Rows are points. The points of each table are mixes of a few directions, plus a little noise. Count the directions of each table, and those that both share. Where both have some left over, give the other angles between the two spaces (their principal angles), to ten degrees, smallest first.
(in the rows, 128 means zero)

First:
[[115 158 103]
 [110 173  91]
 [167  50 198]
 [107 174  90]
 [144  89 160]]
Second (7 x 3):
[[155  73 174]
 [159  65 181]
 [102 183  81]
 [130 123 132]
 [143  95 156]
 [ 90 203  64]
 [119 152 109]]
Directions: first 1, second 1, shared 1

First:
[[128  93 114 162]
 [139 136 137 132]
 [139 146 141 122]
 [ 98 115 108 109]
 [ 86  86  91 125]
 [134  70 107 190]
 [173 249 200  56]]
Second:
[[178 131  62 172]
 [137 129  54 130]
 [117  88 107 155]
 [120 147 209 107]
 [104 100 124 133]
 [112 173 212  72]]
Directions: first 2, second 3, shared 2

First, 9 rows:
[[100 154 103 104 100 127]
 [156 135 145 183 166 135]
 [153 128 158 159 155 127]
 [163 158 160 202 176 135]
 [ 86 134  72  81  85 131]
 [168 118 151 197 179 137]
 [121  74 134  70 105 116]
 [ 93 121 145  23  67 102]
 [112 128  81 134 121 140]]
Second (9 x 6):
[[ 42 249 147 176 188 168]
 [189  57  75 138 100 117]
 [163  87 103 128 111 120]
 [155  85 129 102 105 112]
 [ 73 204 144 154 166 152]
 [127 124 145 110 123 122]
 [126 125 145 110 123 122]
 [117 135 149 110 128 124]
 [160  86 112 120 109 117]]
Directions: first 3, second 2, shared 1; angles 40

First, 10 rows:
[[133 119 162 171 138  93 104 120]
 [111 122 105 105 104 151 178 193]
 [ 93 140  79 152 130 147 152 157]
 [133 123 118 128 143 106  82 187]
 [142 110 127  83  61 112 166 147]
 [104 145 153 161 178 188 173  79]
 [143 120  71  95  65  71  90 161]
 [127 142  91 140 102 107 114  50]
 [128 136 192 153 216 173 117 110]
 [166 124 183  94 142 130 105  74]]
Second:
[[129 126 123 126 130 130 127 137]
 [121 129  96 105 136 140 119 200]
 [115 130  74  91 143 148 111 249]
 [124 127 109 116 132 136 122 169]
 [140 126 175 160 116 111 142  23]
 [140 127 177 162 115 109 142  16]
 [140 126 179 165 113 109 144  12]
 [126 128 116 121 132 132 123 154]
 [121 129  98 108 136 139 121 192]]
Directions: first 5, second 1, shared 1

First:
[[137 109 151 110 114 154 126 118 156]
 [108 167  79 173 156  71 131 149  68]
 [161  60 215  52  76 230 124  92 233]
 [125 137 117 137 135 116 129 132 115]
 [114 159  90 162 150  83 131 144  82]
 [134 118 142 115 119 146 127 123 146]
 [141 103 158 102 110 164 125 115 166]
 [102 185  56 191 170  43 131 158  40]
 [134 115 144 114 118 146 127 121 148]]
Second:
[[148 146 125 133 138 119 104 134 131]
 [121  55 140 116 104 124 103 122 132]
 [119  97  97 140 126 148 152 157 138]
 [181 149  35 183 167 155 116 235 163]
 [116 178  86 154 151 157 196 156 133]
 [156 109 136 123 126 110  71 139 133]
 [100  83 140 117 107 136 150 107 121]
 [ 96 134 240  68  93  80 101   7  90]
 [115 197 150 118 140 122 156  90 111]]
Directions: first 1, second 3, shared 0; angles 60

First:
[[173 165 126  97  87 132  62 117 115 145 105]
 [ 54 119 113 115 153 162 125 148  92 175  63]
 [103 107 140 216 135 116 157  98 127 105 171]
 [109 112 101  93 115 181  90 172 126 170 113]
 [131 125 145 138 168 123 145 160 159 107 141]
 [137  86 116  73 152 112 211 153 164 101 164]
 [207 119 106 117  35 123  96  89 141 117 206]
 [116 162 177 144 216  61 197 117 131  83  83]
 [124 154 127 160  93 139  66  97  91 153 105]]
Second:
[[126 128 130 121 139 126 138 134 131 126 123]
 [147 135 118 178  59 144  63  87 107 143 158]
 [ 95 118 145  42 249  99 242 199 164 102  74]
 [145 134 119 173  66 143  71  92 109 142 155]
 [140 132 122 158  86 138  90 104 116 137 146]
 [102 119 141  60 222 105 216 184 157 108  86]
 [134 129 125 143 107 133 108 115 121 132 138]
 [107 121 138  75 202 111 197 171 151 112  96]
 [140 133 122 160  84 138  88 103 115 137 148]
 [145 134 119 175  64 144  68  90 109 141 156]]
Directions: first 5, second 1, shared 1

First:
[[134 165  31 178 118  95  66  66 113 221 106  71 196  28]
 [165  96 133 165 178  77 100 156  35 100  92 149  99 161]
 [127 180  98 136  56 146 140  76 142 167 111 157 143  58]
 [145  42 131 123 172 114  48 101  73  95 129  81 105 197]
 [107 138 140  98 106 168 146 140 166 116 143 149 140 138]
 [126  97 155 103 125 152 124 131 133  92 140 135  94 173]
 [ 98 190  84 124  96 164 118 131 162 167 119 163 223  74]
 [135  85 202 113 156 121 157 130 139 102 176  99  99 181]
 [140 148 171 156 145  94 189 151 122 132 140 135 116 117]
 [ 99 144 135  94 116 159 189 199 193  90 132 138  63 144]]
Second:
[[ 60 150 138 182 112  96 174 148 128 156 138 133 140  86]
 [110 140 145 149 127 120 132 130 108 151 145 127 150 151]
 [189 140 128  94 128 159  93 106  99 118 113 159 148 171]
 [140 154 111 113  71 173 108 109  95 106  88 216 124 144]
 [ 90  79 143 127 152 120 114 131 137 136 179  38  91 191]
 [161 187  97 131  84 143 155 126 125 108  59 249 157  35]
 [105  69 114 122 177  90 151 155 209 109 156  23  72  74]
 [194  69 120  53 167 161  68 105 141  92 139  65  91 203]
 [ 98 168 152 178 131  93 164 137 107 172 142 141 182 103]]
Directions: first 6, second 4, shared 2; angles 40, 80

First (9 x 18):
[[ 74  68 144 136 175 169 108 186  77 122  92  64 105 132 100  61 249 123]
 [122 121 130 129 133 133 126 134 123 128 124 121 125 128 125 121 142 127]
 [116 115 132 130 138 137 124 141 117 127 120 114 123 129 122 114 154 127]
 [182 187 112 120  82  87 147  71 178 134 164 191 151 124 156 194   8 133]
 [166 170 117 122  95  99 142  87 164 132 153 173 144 125 148 175  43 131]
 [104 102 135 132 149 147 119 154 105 125 112 100 118 130 116  98 182 126]
 [111 109 133 130 143 141 122 146 112 126 117 108 121 130 119 107 166 126]
 [116 114 132 130 138 137 124 141 117 127 120 114 123 129 122 113 155 127]
 [161 165 118 123  99 103 140  93 159 132 150 167 142 125 145 169  54 131]]
Second:
[[146 149 121 125 111 114 135 108 146 130 141 151 135 126 137 152  87 131]
 [167 170 116 121  95  98 141  86 164 132 153 173 145 125 148 175  43 132]
 [ 98  96 136 133 152 151 118 161 101 124 110  93 114 131 113  90 195 126]
 [149 150 122 124 111 112 134 105 147 129 141 151 137 127 140 154  83 130]
 [158 161 119 123 102 105 138  95 156 131 148 164 140 126 143 166  61 131]
 [140 143 124 126 117 118 132 115 140 130 136 144 133 126 132 143 100 129]
 [ 87  84 140 134 163 159 113 171  90 122 102  81 111 130 106  79 217 123]
 [162 167 118 122  98 103 142  91 160 132 151 168 143 125 145 170  52 131]
 [ 85  79 140 134 166 162 112 174  87 122  99  75 109 131 106  74 226 124]
 [ 87  83 141 135 163 160 113 171  89 125 101  81 111 131 106  77 219 124]]
Directions: first 1, second 1, shared 1

First:
[[222  66 107 130 128 127  89 151 230  92 131 100 171  97 142 141 179 129
   93 161]
 [ 64 173 219 125 132 140 135  93 107 152 110 123  65 142 127 143  98  63
  181 180]
 [ 98 171 108 138  86 125 146 121 105 172 150 156 153 146 133 128 124 140
  130  67]
 [ 47 138 161  98 122 128 117  86  67 139 132  99 118 128 104 141 102 125
  159 126]
 [194  73  89 150 165 126 102 169 158  95 121 142 139 112 127 124 151 149
  102 132]
 [150 110 136 141 127 117 164 135 114 112 129 113 143 141 130 134 100 107
  101 160]
 [ 61 175 101 146 121 130 126 127  54 181 140 190 116 150 118 122 114 157
  157  40]
 [187 117 106  98 144 135 147 138 190  80 111 102 121 107 144  90 155 150
  101 159]]
Second:
[[150 123 147 193  88 141 146 155 131  66 115 118 123 161  94 157 163 104
   89 168]
 [141 172  96  80 143 189 127 121 117 167 177  75 115 124 115 113  68 107
  152 133]
 [133 138  93 174 114 155 106 139 139 148 108 145 116 101  43 149 147 149
   85 147]
 [107 113 150 106 144  63 126 127 112 111 130 147 150 137 202 111 158 134
  162 111]
 [128  98 144  35 162 151 149  65 157 197 121 126 121 105 175 104   7 137
  162  59]
 [113  81 125 158 128  99 109 105 167 167  58 203 128  79  84 143 139 185
   89  95]
 [116 152  89 184 119 119  92 160 120 131 119 151 128 105  62 142 200 153
   97 159]
 [110 182  90 106 148 116  99 155  83 137 181 106 137 127 143 106 169 123
  162 150]
 [150 104 179 125 112 133 170 123 132  75 130 102 129 173 174 132 101  91
  136 129]
 [134 116 166 120 121 112 154 131 118  80 140 111 135 167 183 125 127 102
  148 132]]
Directions: first 6, second 4, shared 0; angles 40, 60, 90, 90

First:
[[125 110 108 177 112 174 199  84 146  93 171 164 123 150 133  94  44 169
  108 149  82 150 133 110]
 [133 123 119 144 132 151 163 107 139  99 146 145 121 138 124 109  87 151
  124 144 110 136 131 117]
 [108  99 111 157  96 106 158 119 109 159 161 162 144 139 172 145 103 107
  127  89  99 170 131 131]
 [159 145 132  89 187 131 137 130 137  68 120 133 109 127  97 115 121 144
  160 157 146 120 128 116]
 [184 165 137  83 220 179 150 113 167   7 111 121  87 130  51  76  96 191
  155 212 150  91 127 100]
 [ 99 137 143 156  65 142  65 142 134 202  96  74 145 113 130 136 184 120
   77 121 139  89 124 149]
 [ 84  96 112 202  42 140 149 106 122 195 159 140 152 139 176 134 101 122
   79  94  83 153 131 137]
 [ 93 113 130 147  70  91  89 149 103 216 123 114 155 119 171 167 175  82
  109  74 128 137 127 151]
 [136 153 148 100 140 127  73 152 133 137  88  86 124 110 102 132 184 124
  126 141 163  89 123 137]
 [139 137 139  78 161  80  92 161 108 135 106 119 129 115 128 157 179  93
  164 108 163 127 125 137]
 [151 131 128  79 183  88 133 145 111  96 127 148 120 127 127 144 136 107
  179 118 147 146 128 124]]
Second, 11 rows:
[[150 165 148 110 153 174  92 131 162  93  87  80 109 117  69  97 153 166
  112 187 155  69 125 124]
 [133 138 135 123 135 140 117 129 137 120 115 115 122 125 111 118 136 139
  124 145 136 111 126 128]
 [ 97  75  98 155  91  57 182 126  80 180 189 198 157 144 214 174  93  72
  152  41  86 216 133 135]
 [117 106 118 137 114 101 149 125 109 147 151 154 139 134 160 145 115 106
  137  97 112 163 132 131]
 [130 135 130 126 131 134 124 128 133 124 122 120 124 127 121 122 133 132
  125 136 132 119 127 126]
 [100  79 100 151  94  65 176 124  84 176 184 196 155 143 208 170  94  76
  152  48  90 209 135 135]
 [125 124 125 131 126 124 133 129 125 131 131 132 131 128 134 129 127 124
  130 123 125 132 127 127]
 [136 138 134 122 133 141 117 128 138 118 118 116 123 126 110 118 135 138
  124 144 135 111 127 128]
 [154 172 152 106 159 184  85 132 169  85  79  68 105 113  55  90 157 175
  108 200 163  55 122 123]
 [113  98 112 140 110  89 157 126 103 155 160 168 144 138 175 153 109  99
  140  82 106 176 131 132]
 [158 179 156 103 165 193  78 132 174  80  71  62 102 110  48  86 162 182
  105 208 168  44 120 123]]
Directions: first 3, second 1, shared 1

First (8 x 32):
[[ 98 106 137 131 134 154 130 131 134 126 121 187 113 135  97 145 127 114
  126 125 139 119 134 126 135 125 137 111 131 124 126 116]
 [182 168 111 124 117  82 126 123 117 133 140  23 156 115 183  97 130 154
  131 135 109 143 117 131 116 134 112 157 124 136 131 150]
 [110 114 134 129 132 144 129 131 131 127 124 164 118 132 109 139 128 119
  127 126 134 123 132 127 132 126 133 118 130 126 127 121]
 [ 84  95 142 132 136 164 130 132 136 124 119 212 106 138  83 151 126 109
  125 123 144 115 137 126 138 123 141 105 132 123 126 111]
 [118 121 131 129 129 136 129 129 130 127 126 146 124 131 118 133 127 123
  128 127 132 125 130 128 130 127 131 123 129 127 127 125]
 [ 93 102 139 132 136 158 129 132 135 125 121 197 110 136  92 148 126 111
  125 124 141 118 135 126 136 125 139 109 130 123 126 114]
 [149 143 122 126 124 110 126 126 124 129 133  87 138 123 149 116 129 138
  129 131 121 134 124 129 123 130 123 139 126 130 129 136]
 [190 173 108 122 116  76 125 123 116 133 142   7 160 114 191  92 130 157
  132 136 107 146 116 131 113 135 109 162 125 136 132 153]]
Second:
[[158 130 126 122 105  92 162 142 129 144 178 120 128 121 117 156 162 117
  159 155 130 118 124 120 111 165 130 103 113  97 122 153]
 [121 128 129 128 132 136 121 125 128 124 119 130 128 129 129 122 121 130
  122 123 129 129 129 129 133 120 128 133 131 134 129 124]
 [170 131 125 121  96  74 175 148 131 151 199 119 126 118 113 169 177 112
  170 166 132 113 121 118 101 183 130  90 107  83 120 164]
 [158 129 126 124 105  90 160 142 130 145 178 120 127 121 118 156 162 118
  158 155 131 118 124 122 111 166 129 102 113  98 121 153]
 [ 93 127 131 132 157 173  90 112 127 110  69 137 129 135 140  95  87 141
   92  97 124 141 133 136 149  84 126 158 147 164 136  97]
 [127 127 128 128 131 132 125 125 129 126 124 130 128 128 129 126 124 129
  124 126 128 129 129 130 130 125 128 131 129 131 129 126]
 [102 126 131 133 150 160 101 116 126 114  85 134 128 133 138 102  98 138
  102 105 126 137 132 134 144  97 128 149 142 156 133 107]
 [131 128 128 129 125 125 133 130 129 129 135 127 126 127 126 132 132 126
  132 131 128 127 125 127 125 132 128 125 125 124 126 131]
 [ 91 126 130 134 156 175  88 114 127 109  67 137 129 137 140  93  86 142
   90  95 124 140 131 135 149  82 125 160 148 165 135  97]]
Directions: first 1, second 1, shared 0; angles 80

First (10 x 32):
[[ 98 158  93 110 126 134 114 181 148 141 117 121 113 158 151 107 129 195
  142 139 137 102 129 121  79 140 140 137 139 139 103 151]
 [129 113 231 217 104 159 186  70  81 105 123 154 184 122  23 160  74  68
   79  77 130 134 158 153 202 123 113 108 149 137 179 145]
 [145 106 138  83 110 120 137 157  80  91 148 207 175  84 141 112 232  40
  122 146 114 180 107 106 154 106 113 146 184 101 126  80]
 [ 95 131  74 114 171 118 136 143 147 162  90  62  70 113 147 107 150 121
  177 154 151 137 110 126 115 148 142 189  97 122  88  90]
 [ 97 135 113  78 122 109 109 167 107 119 120 165 136 132 172  78 172 198
  128 139 142 126 120 116  95 132 155 136 129 131 128 121]
 [176 102  94  58 181  94  99 101 118 125 127 107 170  51 192  79 186  34
  116 142 127 240 100 146 131 169 147 137 120  90 130  69]
 [ 81 150 159 181 100 147 151 134 127 135 113 131  99 180  80 144  71 215
  130 109 141  57 153 128 125 113 130 125 116 160 135 172]
 [131 159 104 162 146 157 116 127 183 161 120  63 116 164 110 148  46 152
  128 114 127 106 147 148  94 159 126 109 123 144 114 181]
 [148 143  82 103 106 126  86 165 181 135 165 134  76 167 176 164 128 191
  157 154 103  66 126  98  81  95 110 103 122 133  99 156]
 [175  88 195 178 112 116 142  33 113 109 153 137 136 102  88 184  92  69
   97 101 107 133 138 139 198  96 104  92  99 124 177 120]]
Second:
[[131 128 125 120 136 121 121 121 127 130 123 121 136 122 139 115 127 131
  123 126 133 141 126 134 126 139 137 125 121 126 134 124]
 [143 123 113  74 182  90  90  84 113 135 101  90 172  85 187  54 123 154
   96 116 151 207 116 168 108 192 182 110  82 119 156 109]
 [151 120 106  50 211  70  71  64 110 140  90  74 192  66 215  21 121 165
   80 108 161 245 112 186  97 221 207 103  60 116 170 100]
 [127 128 127 131 126 128 129 130 130 127 128 130 126 129 126 130 129 127
  127 130 127 126 129 127 128 126 127 129 130 129 128 130]
 [127 128 128 130 126 128 131 130 127 127 129 130 127 130 125 130 128 127
  127 129 127 125 129 127 128 126 126 128 130 129 128 128]
 [140 124 114  82 175  94  95  90 117 135 107  95 164  94 178  67 123 148
  100 117 148 194 118 161 110 182 173 112  88 120 152 112]
 [119 132 138 160  94 152 152 156 135 122 144 151 102 153  92 173 131 112
  147 136 115  78 134 104 141  90  94 138 155 133 112 139]
 [104 136 153 209  43 188 188 197 148 116 167 184  60 192  38 240 135  88
  178 148  94   7 144  68 160  33  46 154 198 141  88 157]
 [138 125 119  94 164 102 101  99 120 133 111 105 157 101 166  81 127 145
  106 119 143 179 122 154 114 171 163 116  98 122 146 115]
 [108 135 148 199  54 181 178 186 146 117 163 178  71 183  51 225 136  94
  172 145  99  21 142  75 155  43  57 153 189 140  91 155]
 [119 132 137 160  94 152 152 155 136 123 144 152 101 155  91 174 131 112
  148 137 113  80 135 104 141  90  95 138 156 133 108 139]]
Directions: first 6, second 1, shared 1
